Each row of a before or after table is a point. One or more steps were done to the points. Then noise was added and the rows were shuffled. The steps act on how far a point lies along the listed directions, d1 being the first. Write out the steps. A step turns or swaps two directions, mirrors them in a line or flattens them onto one, adds a multiple of one to another, or multiplies one. Angles are multiples of 10 degrees, from the lower direction toward the higher: turns from -170 to 170, lines from 10 to 170 but not 90. Use the fewest steps. Two steps may share a direction if one is a turn and the other turns, adds or multiplies; they go together, in the order done. Otherwise the lowest direction goes first.

Directions:
(1): [-21  17 -63]
(2): [ 14 -64 -22]
(3): [ 64  19 -16]
Before (13 x 3):
[[-99 -19 -29]
 [ 11 -39  46]
 [  2 -50 -11]
 [ 46  39   7]
 [-12  37 -59]
 [ 55  40 -48]
 [-54 -69  14]
 [ 50  38 -43]
 [-72  -1 -18]
 [-32 -65   1]
 [ -7 -26   2]
 [-35 -12 -30]
 [-17  31 -21]]
After (13 x 3):
[[-54  14 -48]
 [ 24  42 -52]
 [-17 -42  39]
 [  0 -49 -16]
 [ 42  29  34]
 [ 70  30 -10]
 [-11 -23  -6]
 [-63 -57 -22]
 [ -2  35 -22]
 [-74   1 -73]
 [-37 -58 -21]
 [-17  -4 -45]
 [ 77  32 -10]]
Steps: turn d1 and d3 by 30 degrees

Directions:
(1): [ 31  56 -20  44]
(2): [ -5 -17  59  51]
(3): [ -8  51  47 -38]
(4): [-73  19 -18  20]
Before, 13 rows:
[[ 87   3  56 -12]
 [  6  -7  10 -44]
 [ 63 -41 -12  30]
 [ 23  -5 -58   9]
 [-34 -50  56  50]
 [-55 -31  19 -28]
 [-76  -8 -28  20]
 [ 15  -4  42  26]
 [-20   5 -27  52]
 [ 94 -16  15 -53]
 [-70 -43 -29  43]
 [-46 -51 -21  60]
 [-46   9 -42 -31]]
After (13 x 4):
[[-59  13  61  31]
 [ 11 -32  12  49]
 [ 58  -9  60  16]
 [ 16 -20 -20 -17]
 [-34  21  24  34]
 [ 15  29  26 -30]
 [ 97 -38   0 -22]
 [-76   9  40  42]
 [ 87   5  14 -52]
 [-76   8  -1  30]
 [-38  -6  -2 -19]
 [-37 -27 -37  32]
 [-33  46  65 -34]]
Steps: multiply d1 by 0.4; turn d2 and d3 by 90 degrees

Directions:
(1): [ 79   1  -5 -27  33 -39]
(2): [ -1  -1 -29 -81 -36  29]
(3): [ 52  -8 -33  45 -45  40]
(4): [  2  16 -17  -1  69  66]
(5): [-18  56 -69  12   2 -33]
Before (9 x 6):
[[  16   51   -5   50   67   -5]
 [   8   13   46   35   63  -44]
 [  36  -33  -36   32    0   51]
 [   5    6  -32   16  -29   40]
 [ -27    3  -14   28  -24    9]
 [ -56   32  -40  -12   23  -65]
 [-117    8   18   59   13   53]
 [ -61   22   20   -3    3    5]
 [  29   -1    2   36  -14  -41]]
After (9 x 6):
[[ -26  -44   56  -31   57   21]
 [-120   19    7   60   10   43]
 [ -60   16   28   -5    7   11]
 [  35  -24   30   30   -4  -18]
 [  25   -7  -66   37  -13   26]
 [  20   34   17   45   73   13]
 [ -19  -15    7   25  -16   30]
 [   6   22   37   37   60  -55]
 [   6   -4  -25   12  -28   49]]
Steps: mirror d4 and d5 in the line at 20 degrees

Directions:
(1): [ 22  24  -4 -24 -19  52 -52  42 -72]
(2): [  3 -65 -47 -73   3  37   0   6  35]
(3): [-26 -11  13  -8  62 -46 -73  42  17]
(4): [ 32 -56  20  14  66   3  40   0 -60]
Before, 14 rows:
[[ 23 -26 -38 -62 -13  62 -38  33 -13]
 [-21 -51 -11 -20  29  -7  15 -23  41]
 [ -2  30 -17 -22 -16  44 -17   8 -36]
 [-24   4 -13  22  -5  -4  17 -25  64]
 [ 15 -65 -31 -47  13  11   2   4   8]
 [  1  -1 -25 -28 -28  13 -21  11 -42]
 [ 29 -12  17 -10  15  33  13  36 -54]
 [ -9  -3 -19 -20 -51  14  13 -22   6]
 [  2  36 -24 -22 -24  24 -54  23 -24]
 [ -7  13 -18   1  13   5  -5  11   4]
 [ 25 -14 -42 -40 -33  56  30 -25  -9]
 [ -3 -25   2  23   2  31  36 -15  -7]
 [ -5 -12 -23 -14  -8  17  -1  -9  43]
 [ 42 -64  22  11  90  10  43   0 -80]]
After (14 x 9):
[[  -9  -16  -25   -8   -2    5   12  -20   60]
 [  -9   -5  -19  -20  -50   12   13  -23    6]
 [  44  -61   20    9   86   18   34    6  -89]
 [  24   58  -27  -42  -42   71  -99   61  -91]
 [  16   48  -21  -41  -32   85  -58   41  -95]
 [  -4   16  -17   -2   11    8   -8   14   -1]
 [  42    5   15  -27    2   69  -24   65 -105]
 [ -42  -14  -10   42   11  -46   57  -59  120]
 [  15  -64  -32  -47   14   10    4    5   12]
 [  45   -2  -42  -87  -32  110  -89   73  -83]
 [  15   16  -27  -44  -42   48  -56   41  -91]
 [  -7  -29    4   27    4   22   44  -22    6]
 [ -38  -69   -8   -4   41  -43   50  -54   93]
 [  32   -7  -45  -48  -42   73   13  -13  -31]]
Steps: multiply d1 by 2.5

Directions:
(1): [-24 -37  -2 -38 -45 -12  -9  25  82   8  66]
(2): [ 55 -64  36 -33 -17 -21  20  39   2 -44 -58]
Before, 13 rows:
[[  39  -87   51  -26  -53  -18    8   65   31  -44  -27]
 [  28  -22   17    2   -1    1   13   22    6  -35   -6]
 [  -6  -35  -10    3  -22  -40   10   23   23  -16   13]
 [ -30   27   -5   28   53    1   -2  -19    0   31    8]
 [  56  -58   37  -26  -25  -28    3   23   -1  -48  -35]
 [  38   39   20    9   30    6   21  -28  -77   10  -50]
 [  29    4   11   18   47    0    9    2  -56  -13 -111]
 [  39   68    1   62   81   36    1  -27 -103   -2  -84]
 [  45  -74   47  -57  -22  -25    5   53   62  -37  -11]
 [  20    0   18   -7   13    9   19   11  -11    1  -23]
 [  43   81    2   45   71   17   12  -36  -82  -26  -58]
 [  19   35   -1   46   49    8    5  -41  -76   -9  -62]
 [  66  -99   31  -58  -47  -45   21   65   37  -59  -58]]
After:
[[ -57   34  -34   20    1   11  -23  -38   39   40   81]
 [  14  -10  -12   29   11  -29   19   10  -29  -20  -32]
 [  -6   27   -3    5   19   15   12   -5   -3   19   12]
 [ -68   66  -50   25   12   35  -41  -21   62   67  118]
 [  42   29   29   34   63    8    4  -13  -75  -20  -82]
 [ -18  -26    8  -11   13  -13   -2   12   52   16   25]
 [  11   17   -1   29   21   17    6   -7  -21   -9   -3]
 [  15   42   -3   44   37    7  -13  -40  -80   -8  -28]
 [ -49   74  -32   10    6   15  -26  -29   59   29  114]
 [  28   61  -20   65   64    6    6  -36 -117   -9  -99]
 [ -35   56  -10   -5   -2   16   -1  -39    8   65   73]
 [  27   35   15   71   32   20    4   -7 -103  -14  -75]
 [ -72   66  -41   32   34   15  -28  -34    7   54   25]]
Steps: turn d1 and d2 by 110 degrees

Directions:
(1): [ 37  24   2 -30 -32  30 -58 -18 -17 -32  52 -65  22 -71]
(2): [  6 -26 -65  22  -8  51   1   7 -43  55  60  44 -57 -23]
(3): [ 24  10  25  -1  39  90  20  18 -11  42  -8 -71   8  61]
Before, 8 rows:
[[  2   1   5  -5 -11 -18 -16  -2   6 -11  17   1  14 -35]
 [ 30   9  27   0  29  77  21  19  -4  41   0 -65   0  46]
 [ 13  -1  -3 -11  16  17   0  -4 -14   8  12 -13  -9  -8]
 [ 10   1  -8 -11 -24 -11  -4  -3   2  -5   4  21  -8 -21]
 [  0  14   7  -4 -20 -35 -17 -10  12 -15  -2  -1  11 -29]
 [ -1   6   0  -3 -14 -41 -14 -13   8 -14 -13   6   7  -9]
 [-11  -7   1  -3 -12 -21   6  -3   7 -16   9  20  -8 -14]
 [-14 -14   5  11  -3 -27   1   0   4  -3 -14  10  -9   7]]
After:
[[  -7  -15  -25    5  -17   -2    7   -1  -10    2   35   36  -30  -23]
 [   6    1   11  -13   22    3    7   -2   -1    0   -7  -15    1    6]
 [  10   -8  -30   -3  -24    5    1    1  -10   14   20   41  -32  -24]
 [  -5  -14  -18    9   -8   -9   -4    4   -3   13   26   30  -10  -28]
 [  -6   -3  -22   11  -16  -17   -8   -5   -5   16   15   29  -18  -28]
 [   1   -5  -24    6  -16  -20  -11   -9   -9    8   10   27  -17  -16]
 [  20   43  112  -27   41    9   23    9   52  -31  -80 -119   72   78]
 [  -5  -16   -7   10  -10  -11   -7   -2   -6    3    8   10  -18  -12]]
Steps: multiply d1 by 0; add -1.5 times d3 to d2

Directions:
(1): [-32  29 -20 -15  25  10  86 -23 -51 -60 -17  79 -18  47 -38   4  -9 -24]
(2): [-26 -37  24  25 -26  -1 -14   2  56 -60 -21  71   7 -18  68  26 -70  41]
(3): [ 21 -22 -34 -26 -11 -88  37 -23  16  16  29  36 -31   0  20 -44  56  84]
(4): [ 27  -1  22 -68  11  27 -16 -38  -7  76  23  92  36 -46  12  28   5 -32]
(5): [-64 -12  -4  -4  83  68  -2 -25  18   2  31  -9 -38 -35  31 -85   0  10]
(6): [-15 -18 -15 -98  25 -14  18 -62  61 -36 -41 -63  37   7  -4  33  -3  -3]
Before (11 x 18):
[[ -36   18   53   -4   24  108  -25   15  -13   -4  -22  -12   43    3
   -12   49  -37  -84]
 [ -12   29   27   36  -20   34   -5   25  -21  -36  -15  -32   12    9
   -11   42  -40  -30]
 [  19    2  -28  -53   16   -5   31  -24  -21   45   32    4   11   13
   -40  -32   29  -41]
 [ -21   10   29   29   25   82  -42   17  -10   10   -2    3   17  -14
     1   19  -48  -75]
 [  -5    6   -4   14  -14    6  -17   13   15   -2   -1   28    7  -10
     8    2    2    0]
 [ -26   -5  -15   16   19   -8    1   -1   10  -21    4  -23  -16    9
    14   -5   -7   20]
 [ -13   15    2  -26   22   49   -1   -8    6   -5   -6  -26   30  -10
   -29   23  -31  -46]
 [  54  -19    1    7  -73  -56  -39   27   32    1  -24  -37   35   -1
     3   65    1    6]
 [ -17    1   -6  -29   18   -5    4  -24   10   -3    4   34  -14  -11
     9   -8   17    2]
 [  -2   -8   25  -23   -3  -19  -36   -9   29   38   -4   15   14  -24
    12   -1    7    3]
 [   0   42  -32   -1    6    6    2   20  -24   -1  -14 -121   -1   38
   -58  -25   19  -43]]
After:
[[-17  15  -9   1  11  26 -10   3   6   0   1   8   5  -8  -7 -10   9 -18]
 [ 20 -10 -20 -16 -46 -46  43  -1   4 -34 -14  32  25  46 -24  28 -24 -17]
 [-26   1  -9 -16  10 -12  13 -18  16 -38 -13  18 -16   5   6   1   3   4]
 [ -5  12  15  79  -4  30 -13  41 -43  14  31  80 -27  -1  12 -17 -22 -22]
 [ 64   7  -3  37 -94 -69 -41  51   7  29  -1 -11  19   6   8  25  -4  24]
 [ 13   8 -10  40 -24 -19  17  29 -21   5  31  55 -19  -3  -7 -17  -4  27]
 [  8  28  18  60 -16  14 -16  39 -42  27  39 -18 -24 -12   1 -20  10   6]
 [ -7  16  27  90 -23  19  10  65 -63  16  41  91 -37  16   8 -28  16  15]
 [-17   7  17 -40  19  -6   2 -23   3  21  -6  50   7  -7  -9  -6  10 -15]
 [ 42   9 -17 -46  15   0 -17 -12 -25  86  34 -26   6 -25 -32 -13  70 -32]
 [-12 -13  -6  10   9 -11 -22  -1  24   3  10 -21  -3 -10  28   5  -8  22]]
Steps: turn d1 and d4 by -70 degrees; mirror d2 and d5 in the line at 50 degrees; swap d3 and d6

Directions:
(1): [ 20 -34   5 -76   4  25  11 -64  46 -45  46  10 -20 -61  43  -8  41 -46
   2  59]
(2): [ 24  -5 -63  35 -32  40   5  -9  -3  35  43  47  53  48 -34  45  -5 -64
  57  48]
Before:
[[  19    7   53  -57   30    3    4  -21   13  -34    9    4  -18  -52
    40  -46   30   15  -45   13]
 [ -26   48    3  100  -11  -43  -22   66  -45   59  -83   10   17   62
   -69  -22  -45   93  -26 -104]
 [  -2   19   -6  -19    9  -10  -25  -11   -3  -14   -5   -4   12  -25
     1   -4   -1  -14   27   51]
 [  16    4  -21   64  -28   39  -11   16  -23   41    9   20   39   48
   -24   -1  -27   -8   17   -4]
 [ -10   15   22    6   34    4   -8  -25   33   14   -7    0  -12  -30
    21  -14   -7   27  -41   -2]
 [  -3   12  -20    8  -17   20   19  -44   15    8   28   13   13   18
   -24   18  -23  -31   25   43]
 [ -40  -17   36  -56   40  -19  -11    5   -3  -44  -32  -58  -87  -52
    54  -36   49   83  -55  -37]
 [  32  -14   -2  -85    4   43   25  -53   70  -79   31   15  -38  -57
     9    0   64  -53   14   80]
 [   6  -17  -21   21  -24   13   35  -11   20   45   32   30   35   16
   -22   19   -3  -43   29   19]
 [  29   18 -121   63  -86   66  -20    4  -51   56   35   53   86   92
   -64   98  -28  -57  119   41]
 [ -18   10    9   -2   -3  -48   10   23  -26   17  -15  -25   -3    1
    -9  -45   -8   35  -19  -13]
 [   7  -46   -2  -94    2   54   27  -90   40  -76   61   44  -17  -70
    71  -38   54  -90    4   77]
 [   3    4  -33   43    1  -17  -29   52  -15   32   23   20   44   40
   -15   29   -8  -32   39   15]]
After, 13 rows:
[[-25 -12  39 -54  21   2  13 -28   3 -63 -11   2 -40 -53  58 -66  21  -4
  -39 -10]
 [ -7  -6  -8  34 -17  -6  29  12   8  51   7  14  28  21 -26  11 -14 -13
   14  -9]
 [  9  38 -98  87 -74  34 -27  40 -74  65  -9  27  72 101 -70  84 -46  -5
   93 -13]
 [ -6  25   1 -11  15 -20 -28  -1  -9 -12 -17 -14   9 -22  -1  -9  -5   1
   21  35]
 [ -4  13  17   1  31   8  -7 -32  37  11   0   8 -10 -33  22 -10  -5  17
  -36  10]
 [-16  22  -5  20 -12   2  13 -23   1  11   1  -2   5  23 -28  12 -35   0
    7   9]
 [ -1   7 -29  45   4 -23 -29  57 -20  34  20  16  42  42 -17  26 -11 -26
   35   9]
 [ -5  -3  -5 -18 -10 -30  13  -2 -12  13  10  -8   5  -5  -4 -35   5   0
   -3  18]
 [  5  13  32 -54  21   0  12  -3  39 -69 -25 -20 -54 -41  -1 -21  39  14
  -20  16]
 [ 15   3 -21  62 -30  37 -11  16 -20  41   9  22  38  47 -25  -1 -29  -7
   18  -4]
 [ 11  12 -41  56 -30  12  -7   0  -6  45 -10  56  39  44 -54   6 -13   3
   20 -14]
 [-25 -33  17 -77  30   6  -4 -24  15 -50   2 -37 -78 -61  62 -24  64  43
  -33   3]
 [ 19   8  56 -54  30   0   4 -18   9 -32   7   1 -19 -53  38 -45  29  19
  -46   9]]
Steps: flatten d1 and d2 onto the line at 130 degrees

Directions:
(1): [  9 -12  21 -15 -27 -21 -22 -42 -42 -57  26  34  35  18  25  60 -68 -81
  55  36  33 -26 -17  15  51 -52 -25  32  55   4  37  56]
(2): [ -16  -19   40  -67  -35   13   20   38  -19   18  -11   31  -28  -29
  -87 -121   25  -18   23    7   -5   17   -2   13   27  -39   39    7
   58  -12  -15   66]
(3): [  4   9 -58  -9 -16  33  30 -50 -20  -5  84 -91 -17  89  37 -60   3  -7
  18  15  68  37  -4 -21   1 -12  18  -7 -19 -12 -56  30]
Before (9 x 32):
[[  8  -2  -5 -30 -15  24  10 -15 -21  -8  35 -19  -5  29  -3 -43   5 -24
   12  30  51  11  -7  -4  25 -46  21   4  38  -7 -14  53]
 [  9   1  10  24  11   5   9   7  22   4 -22   2   2 -15   6  34   9  15
  -17 -15 -11 -12  12 -11 -15  13  -1 -18 -17   7   8 -35]
 [  7   3  -2  13   7   8  10  -6  -1  -2   2  -5   0  -3   3  15  -6  19
  -14  -2  15   7  -7 -14  -7  16  -1   0 -20   3  -9  -7]
 [ 11  -1 -34  28  21   3  19  13  16  24   3 -44 -19  21   8 -24  13  46
  -43 -19  -3  10   3 -13 -33  34  18 -19 -42 -15 -34 -31]
 [  1  11  -9   6  -2   1   8  -3   1  -5   3 -15   4  16  22   2  11  18
   -6  -9  -3   5   0  -8 -10  12  -4  -3  -6  13 -15 -14]
 [  1   8  -1  -9  -4  -4   7  22   3  17  -6  -8 -13 -15 -18 -34  18  35
    3 -14 -16  17   3  -4 -12 -13  11  -4 -16   6 -10  -4]
 [ -1   9 -69  14   8  30  17 -36 -10  -9  60 -78 -10  93  42 -25   6   2
    8  -3  57  21  -4 -27  -1   5   9  -1 -26 -17 -53   3]
 [  1   4 -10 -14 -15  13   6 -14 -22  -2  33 -30 -18  11  -1 -39   4 -10
   10  14  20   9 -12  -2   6 -16   4   2  -2  -6 -22  31]
 [  4   4  19   1   9 -19 -20  20  -7  -9 -21  39  17 -13 -12  31  -7  -6
   11  -6 -23 -28  -2   9  -8  -4 -17  -1  22  13  34  -3]]
After, 9 rows:
[[  8   6  -5  -6 -13 -11  -3 -14 -19 -15  23 -10   8  14  16   9 -22  -6
   30   7  12   7  -8  -1  11 -34  -7  10   0   8   4  16]
 [  8  13 -21  27   9   0  -9 -20  -3  -4  18 -31  -4   7  35  34  -3  10
  -11   2   3  -5  -9  -6 -17  13 -19  -5 -34   3  -4 -16]
 [ 19 -19  13  16   0 -34 -17 -10 -20 -34  -7  32  23   1  16  62 -59 -36
    9  12   3 -31 -15  13  20 -16 -15  18  25  -7  29  17]
 [  5 -12  35 -10 -15   3  11   9  -2  -6 -16  28   0 -21 -25   0  -5 -24
   13   1   0 -13   3   0  16 -23   9  -2  26   3  13  17]
 [  1   5  13   1  -5 -11  -2   1  -5 -16 -12  15  13  -4  14  22  -4   0
    3  -5 -13  -8  -3   2   4   1 -10   6  16  16   4  -5]
 [  3   7 -21  59  41 -19 -33  -4  17 -22 -29  18  32   9  49 122 -22   9
  -16 -21 -15 -36  -2  -7  -9  33 -37   7 -26   4  28 -60]
 [ -4   4   8 -24  -3   4   7  29  -8  13  -1   5 -11   4 -39 -58  26  10
    9  -8  -8  -1   2   1 -13  -7  12 -12  20   2  -5  18]
 [  7  -4  17   3   1   0   2   1  -7  -8 -12  20   7 -20  -9  22 -15   4
   -5   1   7  -2  -9  -7   7   3  -5   6   1   5   6   7]
 [ 16  17 -37  33  29  19  -1 -17  18   8  18 -46   2  29  46  32  19  33
  -37   3  27   4   5 -20 -23  15   0 -17 -34   3 -11 -33]]
Steps: multiply d1 by -1; turn d2 and d3 by 100 degrees
